Each row is a point. The last column is the point's height on a tilted bowl or saddle (a function of degree 2), plus a little noise. Count its main directions that bend up, bend down and stay straight.
In the rows, 128 means zero.

Points:
[[182 172 178]
 [181  90 152]
 [ 58  88 160]
 [227 104 170]
 [ 67 154 144]
 [118  95 164]
 [186  84 135]
 [136 128 186]
 [112 136 181]
 [115 103 171]
 [169 131 193]]
Directions: 0 up, 1 down, 1 straight

Points (17 x 4):
[[ 98 116  94 119]
 [162 127 172 113]
 [158 114 114 134]
 [128  16 151 239]
 [159 203 196 123]
 [149  58 137 175]
 [ 83 149 201 161]
 [142  62 200 171]
 [114 185 145 172]
 [ 75 127 103 110]
 [105 144 176 153]
 [202 185 145  87]
 [119  69 156 173]
 [150 129 137 134]
 [114  79 116 150]
 [134  73 134 163]
 [216 134 140  60]]
Directions: 1 up, 1 down, 1 straight

Points (22 x 5):
[[ 47 107 133  73 108]
 [150 117 176 136 109]
 [114 217 154 133 168]
 [134 176 162  90 101]
 [119 114  61 171  96]
 [145 123 112  96 113]
 [177 129  99 124 115]
 [124 123 147  74 106]
 [115 184 115 142 155]
 [122 105  93 207  57]
 [113 109  75 161 100]
 [ 88 167 145  86  99]
 [112 105  89 182  84]
 [111  81 149 203  62]
 [129 120 116  94 116]
 [183 177 126 176 146]
 [103 113  99 141 115]
 [153 119 112 101 112]
 [161 139 111 174 116]
 [118 113 195 182 100]
 [118 106 166 106 135]
 [ 52 127   7 173   7]]
Directions: 1 up, 2 down, 1 straight

Points (46 x 7):
[[152 109 124 197  50 138  84]
 [130  80  89  40  78  75  65]
 [108 169  63 152 188  70 130]
 [141 150  88 169 113 128 124]
 [190 151 117 105  92  57  53]
 [149  69 144 143 101  98 122]
 [121 152 156 143 107 142 123]
 [171 136 162 169 143 156 103]
 [130  89 112 137 146 110 127]
 [121 163  41 172  92 106 159]
 [184 130  64 163 140  78 105]
 [176  65 160 134 109  65  84]
 [ 74 106 114 158 139 155  92]
 [145  85  94  85 209 160 105]
 [137  70  72 141 151  89 127]
 [127 160  52 139  89 130 165]
 [ 63 181 110 126 164 127  91]
 [108 140 189 154 169 203 114]
 [166 100 170 161 135  83  96]
 [129 166  99  85 119 120 121]
 [  7 166 116 139 163  91   7]
 [ 98 110 178  99 154 118 137]
 [ 99  90 133 125 177 144 124]
 [ 91 157 158 234 145 129  28]
 [111  97 109 100 127 131 121]
 [169 179  86  82 162  94 103]
 [159 135 136 165 129 202  92]
 [125 193 120 115 117 133 122]
 [ 94 121 137 156 143 134 113]
 [173  77  54  79 101 121 126]
 [ 88 229 141 116 195 156  95]
 [ 93 107  78 101 133 174 103]
 [ 84 139  65  74 131 122 106]
 [117 134 129 128 155  94 117]
 [155 213  85  89  54 144 134]
 [225 124 205  92  94 141  73]
 [143 137 153 159 133  89 102]
 [ 54 148  48 136  84 165  90]
 [ 89  96  36 186  28 137 121]
 [ 93 140 123 141  91 216  65]
 [ 61 159 150  96 191 191  54]
 [165 194 167 190 196  93  58]
 [116 146 181 126 206 177 129]
 [152 144 189 177 173 176 114]
 [167 110 134  85 166 139 103]
 [ 54 132 105 119 130  79  73]]
Directions: 1 up, 3 down, 2 straight

Points, 47 rows:
[[169 142 172 143 177 152 148]
 [148  88 130  78 196  78 187]
 [101 161  99 167 111 135 159]
 [133  67 128 155 118 122 175]
 [129 152 173 107 125  67 164]
 [169 152  92 123  75 130 148]
 [ 92 105 204 112 201   7 200]
 [133 115 178 117 155 106 150]
 [104 147 154 159 152 139 149]
 [ 87  85 101 103  77 149 177]
 [ 93  67 103 104 106 111 192]
 [101 121 122 161 110 107 164]
 [147 127 174 110 140 134 147]
 [118 103 104 192 147 139 165]
 [174 119 119 149 116 101 156]
 [122  58 182 148 176 147 172]
 [142 138 147 125 106 104 148]
 [131 158 124 120  85 128 144]
 [137 104 148 185 158 114 160]
 [101 144 120 181 174  90 174]
 [124 136 170 111 161 113 152]
 [ 88  79  36 103 143 109 200]
 [169  85 152 112 159 193 170]
 [126 106  86 122 121 156 147]
 [177 109 161 135 150 165 156]
 [167 133 110 181 117 137 160]
 [126 110 148  93 159 151 156]
 [133 122  68 142  62 134 149]
 [106  85 133 150 119  54 179]
 [167 202  97 115 127 126 171]
 [167 145 152 184  57 145 183]
 [ 85 204 126  57 181 105 245]
 [101 146  78 113 109 104 159]
 [174 114 122 102 120 173 158]
 [140 143 106 105 109 140 142]
 [154 159 135  87 149 106 167]
 [123 142 148  89 182 184 153]
 [114 159 119 123 157 137 149]
 [154 126 135 126 113 114 147]
 [ 91  88 120 143 165  64 184]
 [ 53 118 118 154 121  95 205]
 [ 82 181  76 125 140 177 154]
 [ 68 146 104 107 100 121 174]
 [147 175 162 175 146 162 153]
 [ 64 110  87  85  70 202 173]
 [105  81  84 143 139 152 169]
 [163 161 135 160 128 188 144]]
Directions: 3 up, 0 down, 3 straight

Points:
[[132 231 122 175 120 142 145  60  50]
 [137  97 171 138  97 150  98 108 135]
 [ 57 179 147  53  48 154 162 130  95]
 [ 77 185  66  83 122 120 130 148  92]
 [ 97 119 138 126 186 122 117  89 113]
 [ 91  86  65 249 120 160 121 120  42]
 [156 185 136 140 146  42 135 181 103]
 [ 56  82 102 172 140 113 112 117  88]
 [113 126  82 114  94 158 109 124 126]
 [155 162 113 145 184 174 168 120  78]
 [ 94 164 114 140 180 165 217 129  78]
 [153  61 138  70 135 129 140  47  79]
 [154 116 144 116 138 158 107 126 138]
 [215 194 104 100 145 177  47 154  85]
 [229 164 151 137 178  66 245 135   7]
 [144 118 197 132 148  97 160 118 114]
 [151 157 165 148 146 137 137 213  88]
 [181 158 173 156 143 179 126 197  93]
 [157  25 113 154  79 129  97 154  81]
 [187 121  53 123  83 136 222 171 114]
 [ 61  86  31 155  31 141 156 115  64]
 [146 134 165 109  32 108 168 200  84]
 [119 115 139  82 168 169  84 118 126]
 [134 150 170 137 189  84 114 152 110]
 [145 112  66 173  95 185 113  92 105]
 [119 160 155  55 135  98 135 167 117]
 [124 147 108  88  92 145 143  60 138]
 [194 130 102 136 127 206  82 125 125]
 [ 89 192 195 188 111 201 161 119 106]
 [ 71 158 162  59 107 156 100 166 111]
 [107 177  92  59 170  55 115 165 110]
 [109 102 116 113 108 103  93 100 139]
 [ 74  99 180 153 146 200  49  70 129]
 [ 74 154  98 133 150  65 125 154 119]
 [128 130 120 157  97 176  97  76 128]
 [117 130 123 122 100 152 239 168 107]
 [156 120 132 116 161 143  93 121 128]
 [ 70 142 113 153  89 145  91  79 118]
 [ 62 141  75 169 118 175  32  92  48]
 [ 84 161 124 127 138 131 174 108 113]
 [ 76 181  34 111 142 180 135 142  14]
 [182 112 134  85 112 229  73 120 139]
 [181 156 110  88 180  90 194  88  76]
 [104 162 125 151 212 221 133 118  95]
 [163 111 227 138 113  88 139 104  86]
 [ 51 201 196 135  83 204 160  85  96]
 [157 108 104  93  58  81 134 147 166]
 [100 129 109 104 203  66 141 195  84]
 [150 166 150 161 163 176 178  62  63]
 [103  93 121 144 113 198  70 130 119]
 [159 135  37 165 102  89 205 196 102]
 [136 143 192  70 101 160 177 164  98]
 [ 77 119 158 157 131  62 149 193 121]
 [ 82 177 166 151  64 101 160 209  85]
 [ 83 130 142 159 143  56 101 124 128]
 [124 181 155 126 107 140 173 141 115]
 [128 134 116 117 121 110 139 133 142]
 [161 147 150 188 131 141 152 101 102]
 [196 153  64 193 194  92 107  67  21]
 [ 95 148 120 207 131  93 135  91  91]
 [216  97 156  91 171 151 113 148 100]
 [ 67 179 128  89 101 175 187 183  74]
 [142  85 145 209 105 147 103 122 110]
 [100 139 144  99 111  96 165 206 105]
 [115 125 126 176 153 169 126  71  98]
 [144 193 179 148 191 107 148 154  76]]
Directions: 1 up, 5 down, 2 straight

Points (77 x 9):
[[152 122 127 165 133 112 106 115 137]
 [214 171 134 196 113  80 155 112 170]
 [ 95 100 146  95 135 155 205  65 166]
 [198 108  46 168 169 166 162 124 187]
 [118 137 150 128  97 124 140 153 135]
 [170 228 110 190 158 114 158 160 173]
 [121 103 109 143 113 109 216 118 156]
 [129 140 179  80 131 178 104 128 170]
 [119  82 196 119 128 140 181 133 170]
 [143 141 243 182 241 149  69 183 235]
 [ 82 141 137 217 117 134 142 167 150]
 [141 141 131 164 158 115 133 123 133]
 [100 115 186 151 115  97 132 103 148]
 [ 70 135  97 113  78  85 108 213 157]
 [139  84 142 157 104 206 222 225 227]
 [160 126  69 134  81 148  91  92 164]
 [148 169 122 169  92 184 113 178 157]
 [ 97  33  95 126 120  82  95 169 185]
 [168 136 141 132 149 142 102 108 146]
 [147  60  78 127 148 148  92  87 176]
 [154  39 121  57 166 154 134 149 190]
 [156  77  58 148 121 208 222 122 206]
 [108  97 118  96 202 108 131 130 145]
 [112 131 144 146 142 158 100 122 143]
 [ 73 108 149 217 209  94 134 162 160]
 [167 129 105 132 149 171 124 215 175]
 [125 135 169 113 111  67 132  92 147]
 [161 103  64 115 236 170 124 113 176]
 [145 128 107  53 192 131 125 133 159]
 [173  99 130  73  64 200  88 135 196]
 [133 116  82  98 130 106 135 174 144]
 [166 109 162 159 133 183 158 224 190]
 [123 120 167 147 138  87 112 122 137]
 [ 89 102 173 143 141 176 152 164 165]
 [ 67  92  86 149  86  93 192 154 170]
 [197 104  84 187 151 126 209 125 179]
 [ 94 146 135 187 200 136  98  77 151]
 [145 170  89 159 181 139 243 161 176]
 [177  39 182 137 140 170 143 135 201]
 [108 158  46 156  66 149 169 129 172]
 [163 177  85 104 162  70  93 116 152]
 [116 111 129 108 120 103 109 146 138]
 [154 126 108  88  83 181 105 209 176]
 [136 161 155 103 197 125 144 141 149]
 [149  99 126  84 160 123 114 101 150]
 [118  95 138  71 119 128 184 113 158]
 [100 112 172 114  72 139 141  66 172]
 [146 158 127 117 118  97 113  73 141]
 [121 149  61 163  93 106  87 159 146]
 [113  91  69 186 111 108 152  97 159]
 [ 85 155 176  40 156 118 227  80 197]
 [121 145 115 135  71  71 106 105 137]
 [183 109 151 119 144 114  97 125 150]
 [131 133 237 180 149 131  82 118 173]
 [104 177  91 141 148 122 191   7 178]
 [119  93 144 142 152  60 176 180 156]
 [191 199  62 143 142  89  68 148 169]
 [ 59 123 141 181 102 117 155 191 157]
 [105 112 105 113 192  36 124 166 157]
 [128 143 122 153  74 107  82 152 130]
 [148 142 161 109 179  99 163 153 145]
 [ 75 173 126 103 103  94 183 122 154]
 [167 133  60 114 176 210  65 100 214]
 [125 117 106  93 102 139 132 117 145]
 [238 104 158 136 147 192 104 109 207]
 [ 89 147  88  70 115 201  90 181 196]
 [110 105 152 150 174 123 138 154 141]
 [166 161 140 164 122 152  98 111 145]
 [177 149 153 148 167 146 154 147 151]
 [ 93 218  90 147  70 128  69 105 154]
 [116 172 159 126 129  94  82  49 156]
 [164 146 148  59 114 144 110 117 156]
 [140 147 149  91  88  89 109 152 134]
 [105 142  75 153 184 144  94 138 154]
 [124 183  78 158 156 125  53 119 161]
 [ 70 167 108  35 132 148  56 103 199]
 [174 158  67 164 120 104 145 173 154]]
Directions: 7 up, 0 down, 1 straight

Points, 69 rows:
[[103 165 140 142 123  93 139 155 118]
 [134 139 162 148 127  87 108  61 112]
 [191 177 135 149 136  80 138 142 167]
 [133  94 122 140 116 143 136 155 132]
 [106  84  89 125 107  72 198 138 125]
 [178  41 178 104 141 145  36 184   7]
 [163 130  85 111  86  98 121 160 152]
 [126 136 110 156 139  74  90 108 135]
 [148  84 105 101  82  82  94 153 126]
 [127  39 138 152 173  56 110 164 190]
 [146 104 117 122 210 169 166 213  86]
 [110 153 149 119  90 165  88 147 138]
 [136 116 118 114 136 135 168  82 135]
 [126 188  70 138 131  66  96 183  95]
 [135 137 218 186 104 172 161 176  85]
 [141 115 149 152 133 106  87 179 111]
 [154  98 101 198  79 109 134  83 141]
 [146 235  89 135 149  63 123 141  76]
 [155 114 187  99 115 175 170 108 158]
 [176 137 107 104 145 114 171 182 131]
 [169 140  83 117 164 125 168 175 118]
 [ 99 134  42 145 158 133 138 141 131]
 [147 213  97  95 111  84  95 123 104]
 [145 149 223 136 206  88 144 128 235]
 [ 78 153  76 115 112 169 166 203 102]
 [228 114  90 126 111 159 152  68 112]
 [109  97 115 124 171 101 199  70 150]
 [154 143 183 124 159  90 144 204 137]
 [ 68  85  58 114 120 160  83 131 184]
 [120 152 125 135 139 127 125 111 138]
 [109 174 119 132 101 120 141 175 117]
 [159 111 124  92 116 116 115 130 130]
 [110 116  90 123 112 167 170 133 141]
 [141 102 192 168 167 104 151 173 152]
 [139 212 149  81 249 153  75 135 109]
 [ 86 133 105 147  96 119 127 100 145]
 [125  86 109  80  49 167  89 120 140]
 [135 163  88  49 156 119  83 184  63]
 [127 114 146 174 164 115 128 163 137]
 [ 59 127 129 192  63 141 160 101 121]
 [125 169 131  95 109 111  50 177  82]
 [120  51 124 165  60 113 117 147 130]
 [ 88 111 175 102 134 144 103 175 114]
 [137 148  94 124 189 116 118 136 126]
 [112 168 150 100 146 157 162 161 148]
 [111 105 134 110 134 155 116 137 140]
 [104 119 111 121 179 109 164 127 159]
 [190 105 158 132 148 127 130 175 140]
 [132 128 147 112 115  94  54 132 100]
 [197 115 129 145 141  57 152  96 178]
 [ 93 128  89 181 144 110 105 146 141]
 [115 133 179  67  67 154  49 110 103]
 [114  90 196 144 115 157 133  74 122]
 [203 200 110 108 166 107 113 137 136]
 [ 98 184 157  61 151 231 137 142 210]
 [ 92 145 136 115 112  92 132 110 126]
 [136 186  99 139 135 156  52  57  73]
 [155  86 146 106 115 133 143 118 129]
 [140 149  73 113 135 137  80 114 120]
 [ 89 136  98 140 181 150 103 214  73]
 [156 144 103  95 134 144 143  88 130]
 [ 44 130 170 142 154 157 109 194 107]
 [196 111  95 135 132 102 118 152 156]
 [141  90 165 124 108  88 199 179 108]
 [205  92 148 125  85 123 180 148 141]
 [ 42 146 168 143  93 166  84 117 141]
 [125 138  93 165  83 174  50 150 141]
 [100 164  80 106  84 154 150 127 156]
 [ 96 125  71  59 114 152  67 123 128]]
Directions: 3 up, 5 down, 0 straight

Points (66 x 9):
[[ 83  95 144 130  73 100 125 151 140]
 [167 120 139 116  57  30 113 164 189]
 [190 192  72 162 117 224 148 119 167]
 [108 129 154  78 113 117 106 142 133]
 [101  95 110  96  75 152 159 106 129]
 [218 120 147  80 182 163 162 151 155]
 [125 144 111  84 219  49  74  85 186]
 [173 117 202 181 104 140  62 139 201]
 [112  96  93 183  82 147 119 117 160]
 [ 93 150 113  69  76  33 124  98 172]
 [103 162 123 178  53  77 116 169 182]
 [111  75 144  76 194  43 105 198 174]
 [134 149 106 118 135 133 140  89 135]
 [ 81 102 127 167  55 120  86 142 173]
 [144  60 113 165 198  48 177 133 196]
 [116 134 179 189 158 118 123 210 185]
 [168 122 134 181  90 152 161 103 161]
 [156 149 120 131  90 164  72 145 154]
 [118  78 146 129 154 144  66 168 146]
 [ 41  93 107 148 222 101 101 115 187]
 [158 134 167 114  78 153 148 149 143]
 [ 96  97  85  70 207  58 124  93 159]
 [152 127 108  86 128 170 170 137 129]
 [ 26 174 132 127 170 127 136 154 188]
 [104 100 214  71 131 114 140 119 161]
 [161 170 142  56 162 119  44  75 176]
 [ 50 118  96 176 101  90 193 173 172]
 [120 145 154 157 124 133 179 112 148]
 [140  66 146 210 203 145 156 174 191]
 [149 147  96 110  97  92 144 119 135]
 [149 161  79 124 103 109 176 135 136]
 [132 139 135  93 121  98  87 138 134]
 [136 126 106 121 113  36 145 132 156]
 [192 172 169  98 140 138 161 170 148]
 [102 102 130 152 206  86 139 173 169]
 [149 115 117  38 110 119 126 117 130]
 [230 111  70  98  74  99 139  51 211]
 [ 96 196  68 182  73  96 104  93 198]
 [172  93 118 170 169 125 146 118 152]
 [ 98 157 145 213 154  49 125  93 221]
 [119  95 128  55 125  74 148 135 131]
 [127 114 119 130 133 112  66 159 142]
 [121 110  98 125 136 163  91 180 133]
 [160 110 135  79 129 230 131  85 168]
 [133 106 131 159 128 143  84 188 154]
 [113  95 138 141  72 135 105 114 150]
 [130 159  40 174 166 181 176 135 163]
 [ 95 114 196  68 197 121  80 151 168]
 [148 154 180 135 128  99 189  92 169]
 [222 156 139 168 212 135 183 101 177]
 [106 173  44 131  96  71 126 166 158]
 [126 203 122 140 125 163  89 112 156]
 [122 142  44  76 109  30 154 176 165]
 [197 153  45  94 135  99 134 108 149]
 [160 141 121 133 162 127 128 113 132]
 [ 73  78 146  93 105  89 162 121 134]
 [  7 211 160 117 127  80 121 122 231]
 [134 128  69 129 143 164 106 144 131]
 [119  18  48  78 143 171 156 190 128]
 [179 194 114 221 153 145 162 138 163]
 [107 225 122 211 119 191 119  99 197]
 [ 92 106 194 138 109 112 111  70 183]
 [167 124  37  96 111 122  72 158 146]
 [156  94 118 132 154 133 127 204 142]
 [140 119 189 209 104 151 114  81 204]
 [160 175 173 158  88 111 180  84 173]]
Directions: 7 up, 0 down, 1 straight
